Each row is a point. Each copy is the shape, with its points in the same order, stretched, turned, moved and blurred by noise. Say if it was mirrored as well.

Shape:
[[ 0.02  0.29]
 [ 0.03 -0.29]
 [ 0.24  0.26]
 [-0.07 -0.20]
 [-0.20 -0.45]
 [ 0.10  0.20]]
Copy 1:
[[-0.23  0.32]
 [ 0.10 -0.17]
 [-0.41  0.12]
 [ 0.14  0.00]
 [ 0.37 -0.15]
 [-0.24  0.13]]
Copy 1 is: mirrored
Copy 2 (6 x 2):
[[ 0.02  0.30]
 [ 0.06 -0.44]
 [-0.15  0.20]
 [ 0.13 -0.31]
 [ 0.27 -0.60]
 [-0.04  0.15]]
Copy 2 is: mirrored
Copy 3 (6 x 2):
[[ 0.09 -0.36]
 [ 0.08  0.41]
 [ 0.26 -0.29]
 [ 0.01  0.31]
 [-0.07  0.61]
 [ 0.16 -0.22]]
Copy 3 is: mirrored
Copy 4, 6 rows:
[[-0.12  0.39]
 [ 0.23 -0.38]
 [ 0.14  0.42]
 [ 0.06 -0.31]
 [ 0.07 -0.68]
 [ 0.04  0.35]]
Copy 4 is: only turned

Shape, 9 rows:
[[ 0.18  0.48 -0.10  0.18]
 [-0.58  0.17  0.12  0.35]
 [-0.21  0.12  0.03 -0.28]
 [-0.21 -0.18 -0.28 -0.48]
 [ 0.19 -0.23  0.26  0.22]
 [-0.07 -0.27  0.42  0.04]
 [ 0.44  0.30 -0.02  0.03]
 [ 0.22 -0.25  0.21  0.09]
 [ 0.21  0.24 -0.11  0.05]]
Copy 1, 9 rows:
[[-0.40 -0.31 -0.03 -0.09]
 [-0.37  0.40  0.29 -0.46]
 [ 0.11 -0.11  0.52 -0.07]
 [ 0.48 -0.29  0.45 -0.16]
 [ 0.26  0.05 -0.33  0.18]
 [ 0.34  0.24  0.06  0.19]
 [-0.07 -0.45 -0.14  0.19]
 [ 0.35 -0.05 -0.26  0.22]
 [-0.09 -0.34 -0.05 -0.03]]
Copy 1 is: mirrored
Copy 2 (9 x 4):
[[-0.14 -0.48 -0.47 -0.20]
 [-0.10 -0.49 -0.11  0.93]
 [-0.37 -0.19  0.21  0.05]
 [-0.59  0.52  0.14  0.00]
 [ 0.45 -0.03 -0.04  0.06]
 [ 0.33 -0.10  0.36  0.23]
 [ 0.02 -0.34 -0.39 -0.55]
 [ 0.36  0.15  0.00 -0.12]
 [-0.08 -0.14 -0.31 -0.22]]
Copy 2 is: mirrored
Copy 3 (9 x 4):
[[ 0.20  0.31  0.10  0.14]
 [-0.22 -0.12  0.33  0.34]
 [-0.08  0.05  0.22 -0.15]
 [-0.19  0.04 -0.03 -0.35]
 [ 0.25 -0.24  0.07  0.08]
 [ 0.11 -0.37  0.22  0.00]
 [ 0.33  0.25  0.03 -0.05]
 [ 0.23 -0.21  0.05 -0.01]
 [ 0.18  0.18  0.02  0.00]]
Copy 3 is: only turned
Copy 4:
[[-0.27  0.17 -0.68 -0.14]
 [-0.48 -0.12 -0.02 -0.62]
 [-0.02 -0.28  0.09  0.03]
 [-0.09 -0.45  0.33  0.40]
 [-0.15  0.34  0.30 -0.05]
 [-0.04  0.07  0.57 -0.18]
 [-0.04  0.25 -0.40  0.12]
 [-0.10  0.26  0.36  0.07]
 [-0.18  0.09 -0.34  0.07]]
Copy 4 is: only turned

Shape:
[[ 0.22  0.06  0.25  0.24  0.24 -0.35]
 [-0.30  0.24  0.07  0.32  0.36  0.36]
 [ 0.20  0.05  0.27 -0.12 -0.02  0.20]
 [-0.35 -0.18 -0.49 -0.19 -0.20 -0.10]
 [ 0.15 -0.21  0.12  0.44 -0.24  0.01]
 [ 0.26 -0.34 -0.18  0.00  0.42 -0.36]
 [-0.46 -0.20 -0.06 -0.05  0.14  0.06]
 [-0.16  0.33 -0.24  0.37 -0.20 -0.27]
 [ 0.31 -0.06 -0.35  0.03  0.32  0.39]
 [ 0.21  0.14  0.20 -0.31 -0.27 -0.20]
 [ 0.20  0.22 -0.14  0.21 -0.17  0.23]
 [ 0.26  0.10  0.09  0.29 -0.19  0.23]]
Copy 1, 12 rows:
[[-0.08 -0.37  0.00 -0.34  0.07 -0.22]
 [-0.22 -0.14 -0.40  0.20 -0.31  0.00]
 [ 0.21 -0.01  0.10 -0.05 -0.29 -0.31]
 [ 0.09  0.33  0.33  0.35  0.18  0.34]
 [ 0.49  0.03 -0.30 -0.09  0.26 -0.14]
 [-0.09 -0.28  0.40 -0.35  0.13  0.28]
 [ 0.03 -0.14  0.17  0.59  0.00  0.31]
 [-0.23  0.28 -0.31 -0.13  0.29 -0.10]
 [-0.07  0.19 -0.07 -0.43 -0.33  0.32]
 [ 0.17  0.16  0.39 -0.06 -0.09 -0.42]
 [ 0.12  0.42 -0.34 -0.33 -0.20 -0.10]
 [ 0.28  0.20 -0.37 -0.32 -0.10 -0.30]]
Copy 1 is: mirrored
Copy 2 (12 x 6):
[[ 0.20  0.01 -0.05 -0.44  0.34 -0.24]
 [ 0.26  0.72  0.12 -0.03  0.19  0.04]
 [ 0.43  0.03 -0.05  0.11 -0.23  0.14]
 [-0.43 -0.21  0.62 -0.13 -0.07  0.36]
 [ 0.26  0.06  0.29 -0.51 -0.37 -0.10]
 [ 0.09 -0.41  0.53 -0.12  0.50 -0.14]
 [-0.28  0.16  0.36  0.25 -0.08  0.02]
 [-0.08  0.22  0.16 -0.87  0.19  0.27]
 [ 0.55 -0.04  0.56  0.03  0.30  0.30]
 [ 0.08 -0.30 -0.24 -0.17 -0.17  0.27]
 [ 0.41  0.16  0.22 -0.46 -0.05  0.39]
 [ 0.49  0.16  0.17 -0.43 -0.20  0.21]]
Copy 2 is: mirrored
Copy 3 (12 x 6):
[[-0.17 -0.18  0.28 -0.20  0.31 -0.14]
 [ 0.13 -0.42  0.33 -0.02  0.43  0.65]
 [-0.04 -0.22 -0.06 -0.09 -0.37  0.03]
 [-0.07  0.24 -0.24  0.52 -0.06  0.20]
 [ 0.26  0.15  0.48  0.08 -0.09  0.04]
 [-0.47  0.30  0.08 -0.20  0.21  0.09]
 [-0.26 -0.17  0.09  0.43 -0.05  0.35]
 [ 0.39 -0.07  0.19  0.19  0.59  0.07]
 [ 0.01  0.30 -0.08 -0.34  0.13  0.62]
 [-0.08 -0.15 -0.32  0.12 -0.40 -0.41]
 [ 0.41  0.06  0.06 -0.13  0.06  0.26]
 [ 0.37  0.01  0.24 -0.16 -0.07  0.16]]
Copy 3 is: mirrored

Shape (13 x 9):
[[ 0.39  0.24  0.45  0.08 -0.36 -0.03  0.05  0.55 -0.70]
 [-0.24  0.52  0.27  0.00 -0.44  0.13 -0.13  0.32 -0.37]
 [ 0.17 -0.38  0.28 -0.10 -0.23 -0.07 -0.04  0.07 -0.11]
 [ 0.16 -0.25  0.11 -0.28  0.34  0.18  0.31  0.15 -0.32]
 [ 0.03  0.01 -0.45 -0.19  0.18 -0.19  0.10  0.04  0.28]
 [ 0.35  0.11  0.02  0.22  0.19 -0.19 -0.08 -0.48 -0.01]
 [-0.34  0.25  0.34  0.32 -0.19 -0.17 -0.07  0.56 -0.47]
 [-0.28 -0.18  0.06 -0.14  0.32 -0.32 -0.05 -0.43  0.09]
 [-0.12 -0.32 -0.13  0.49 -0.05  0.26  0.16 -0.12 -0.17]
 [-0.10 -0.10 -0.27 -0.25  0.04 -0.31  0.06 -0.41  0.42]
 [ 0.10 -0.09  0.14 -0.01  0.35 -0.20 -0.02 -0.12  0.63]
 [ 0.00  0.34  0.26 -0.23 -0.19  0.20 -0.65  0.76 -0.53]
 [-0.30  0.11 -0.01 -0.04  0.06  0.23  0.22 -0.26  0.34]]
Copy 1 (13 x 9):
[[-0.46  0.09 -0.15 -0.02 -0.43 -0.24  0.10  0.12 -0.64]
 [-0.06  0.04 -0.01 -0.24 -0.35  0.02  0.36 -0.27 -0.31]
 [-0.35 -0.12  0.31  0.23  0.05 -0.01 -0.05 -0.12 -0.21]
 [ 0.06  0.21  0.05  0.49 -0.11 -0.43 -0.33  0.18 -0.26]
 [ 0.07  0.21 -0.01 -0.06  0.27  0.16 -0.12  0.08  0.14]
 [-0.49  0.25 -0.19  0.01  0.26  0.13 -0.10 -0.45  0.03]
 [-0.17 -0.10  0.05 -0.61 -0.32  0.03 -0.05 -0.17 -0.58]
 [-0.16  0.16  0.45 -0.19  0.36  0.16 -0.23 -0.54  0.02]
 [-0.16 -0.43 -0.11  0.04 -0.11 -0.15 -0.28 -0.11  0.04]
 [-0.08  0.16  0.26 -0.02  0.36  0.37 -0.07 -0.23  0.30]
 [-0.13  0.14 -0.05  0.33  0.31  0.51 -0.13 -0.21 -0.02]
 [ 0.00  0.16  0.17 -0.32  0.04 -0.31  0.51 -0.28 -0.66]
 [ 0.14  0.03 -0.01  0.33 -0.13  0.24 -0.05 -0.24  0.18]]
Copy 1 is: mirrored
Copy 2 (13 x 9):
[[ 0.08 -0.18  0.33  0.26  0.24 -0.47 -0.15 -0.71  0.43]
 [ 0.24 -0.34  0.10  0.15  0.49 -0.25 -0.35 -0.25  0.28]
 [ 0.00 -0.18  0.12 -0.13 -0.14  0.06  0.08 -0.19  0.24]
 [-0.05  0.12  0.16 -0.13 -0.51  0.08 -0.36  0.13  0.15]
 [-0.02  0.22 -0.26 -0.11 -0.31  0.18 -0.16  0.07 -0.31]
 [ 0.17 -0.41  0.02  0.22 -0.40  0.17 -0.21 -0.15 -0.26]
 [ 0.09 -0.06  0.38  0.49  0.44 -0.19 -0.11 -0.23  0.12]
 [-0.17 -0.22  0.29 -0.13 -0.41  0.50 -0.29  0.24 -0.36]
 [ 0.57  0.10 -0.06  0.17 -0.24 -0.09  0.18  0.24 -0.09]
 [-0.05 -0.03 -0.07 -0.30 -0.34  0.46 -0.17  0.06 -0.43]
 [-0.02 -0.35 -0.16  0.21 -0.30  0.69 -0.28  0.13 -0.09]
 [-0.21 -0.35 -0.20  0.04  0.40 -0.55 -0.28 -0.03  0.61]
 [ 0.39 -0.21 -0.13  0.04 -0.15  0.48 -0.43  0.29 -0.06]]
Copy 2 is: mirrored

Shape (15 x 11):
[[-0.07  0.18 -0.21 -0.11  0.67 -0.22  0.23 -0.09 -0.41  0.01  0.06]
 [ 0.16 -0.17 -0.04 -0.17 -0.09  0.04  0.16 -0.31  0.50  0.02 -0.09]
 [-0.12 -0.10 -0.23 -0.31 -0.52 -0.10  0.39  0.78 -0.30  0.03  0.45]
 [ 0.06  0.18 -0.44 -0.41  0.10  0.61  0.34 -0.38  0.12  0.14  0.28]
 [-0.11 -0.11  0.31 -0.08  0.46 -0.27 -0.06  0.03 -0.20 -0.22  0.47]
 [-0.30  0.09 -0.42  0.07  0.34 -0.29 -0.09  0.41  0.03  0.23 -0.33]
 [ 0.02  0.18  0.14  0.20 -0.06 -0.01 -0.22 -0.10  0.28 -0.44  0.21]
 [ 0.10 -0.03 -0.13  0.14  0.18 -0.05  0.40  0.32 -0.08  0.31 -0.01]
 [ 0.04 -0.27  0.04 -0.05 -0.10  0.29 -0.79  0.08  0.14 -0.36 -0.19]
 [ 0.16  0.13 -0.29 -0.16 -0.17 -0.25 -0.04  0.22  0.21  0.22  0.10]
 [ 0.29 -0.01  0.45  0.04  0.16 -0.07  0.01  0.51  0.00  0.21 -0.50]
 [-0.26  0.09 -0.28 -0.41  0.28  0.06 -0.05  0.26  0.05  0.00 -0.14]
 [-0.02  0.26 -0.01  0.00 -0.18  0.16  0.06 -0.26  0.05  0.33 -0.32]
 [-0.27  0.14 -0.16  0.18 -0.15 -0.17 -0.12 -0.07  0.00 -0.22  0.25]
 [-0.50  0.17 -0.06 -0.02  0.17 -0.16 -0.39  0.10 -0.01  0.15  0.24]]
Copy 1 (15 x 11):
[[-0.05 -0.44 -0.42 -0.20  0.53  0.04  0.19  0.00 -0.09  0.00 -0.03]
 [-0.14  0.11  0.60 -0.36 -0.43 -0.04  0.51  0.20  0.04  0.16  0.26]
 [ 0.42  0.30 -0.02  0.33 -0.07  0.78 -0.13 -0.39 -0.49 -0.59  0.00]
 [-0.03 -0.16  0.29 -0.75 -0.14  0.03  0.61 -0.17 -0.13 -0.49 -0.19]
 [ 0.01  0.03 -0.06  0.12  0.70  0.33  0.12  0.09  0.08  0.00 -0.11]
 [ 0.00  0.01 -0.19 -0.06 -0.04 -0.25 -0.45  0.01  0.11  0.06  0.36]
 [-0.22  0.04  0.18 -0.10  0.17  0.48  0.08  0.15  0.46 -0.21  0.12]
 [ 0.13 -0.30 -0.05  0.14 -0.11 -0.13  0.12 -0.03  0.03  0.01  0.09]
 [ 0.25  0.32  0.29 -0.35 -0.01  0.32 -0.61  0.25  0.44  0.12  0.06]
 [-0.02  0.38 -0.01 -0.06 -0.38  0.09  0.01  0.33 -0.06 -0.21  0.19]
 [ 0.17 -0.49  0.30  0.27 -0.18 -0.28 -0.52  0.42  0.19  0.41  0.06]
 [ 0.10 -0.02  0.19 -0.37  0.13  0.01 -0.30 -0.05 -0.15 -0.17  0.18]
 [-0.31 -0.23  0.15 -0.31 -0.57 -0.12 -0.01  0.11  0.17  0.13 -0.08]
 [-0.23  0.23 -0.18 -0.07  0.08  0.54  0.03 -0.12  0.24 -0.24  0.09]
 [-0.21  0.41 -0.14 -0.06  0.17  0.07 -0.39  0.01  0.23 -0.16 -0.07]]
Copy 1 is: mirrored
Copy 2:
[[ 0.72  0.05  0.19 -0.14  0.61 -0.20  0.14  0.37  0.29  0.19  0.10]
 [-0.44 -0.10  0.33 -0.28  0.01 -0.35 -0.17 -0.40  0.08  0.15  0.04]
 [-0.40  0.65 -0.58  0.04 -0.17  0.26  0.17 -0.05  0.57  0.07  0.05]
 [-0.37 -0.03  0.14  0.09  0.57 -0.44 -0.46 -0.44  0.42 -0.13  0.29]
 [ 0.22 -0.13  0.33  0.05  0.18  0.18  0.55  0.35  0.26  0.28 -0.16]
 [ 0.72  0.45 -0.14 -0.25  0.28  0.16 -0.02 -0.31  0.42  0.11 -0.32]
 [-0.13 -0.20  0.49  0.05 -0.27  0.48 -0.01 -0.11 -0.03 -0.14  0.06]
 [ 0.10  0.15 -0.11 -0.46  0.25  0.14 -0.03  0.11  0.65  0.00 -0.14]
 [-0.38 -0.38  0.04 -0.11 -0.14  0.32  0.31 -0.48 -0.41  0.06 -0.35]
 [-0.11  0.56  0.02 -0.27 -0.04  0.03  0.21 -0.37  0.31 -0.10  0.25]
 [ 0.08 -0.36 -0.15 -0.85 -0.14  0.02  0.07  0.24  0.44 -0.30 -0.28]
 [ 0.23  0.03 -0.20  0.04  0.33 -0.19 -0.06 -0.43  0.41  0.07 -0.09]
 [ 0.02  0.18  0.05 -0.48  0.06 -0.38 -0.55 -0.12 -0.03 -0.50 -0.20]
 [ 0.15  0.41  0.24  0.13 -0.13  0.38 -0.05 -0.07 -0.11  0.01 -0.17]
 [ 0.37  0.51  0.05  0.16  0.14  0.21  0.11 -0.21  0.21 -0.14 -0.41]]
Copy 2 is: mirrored
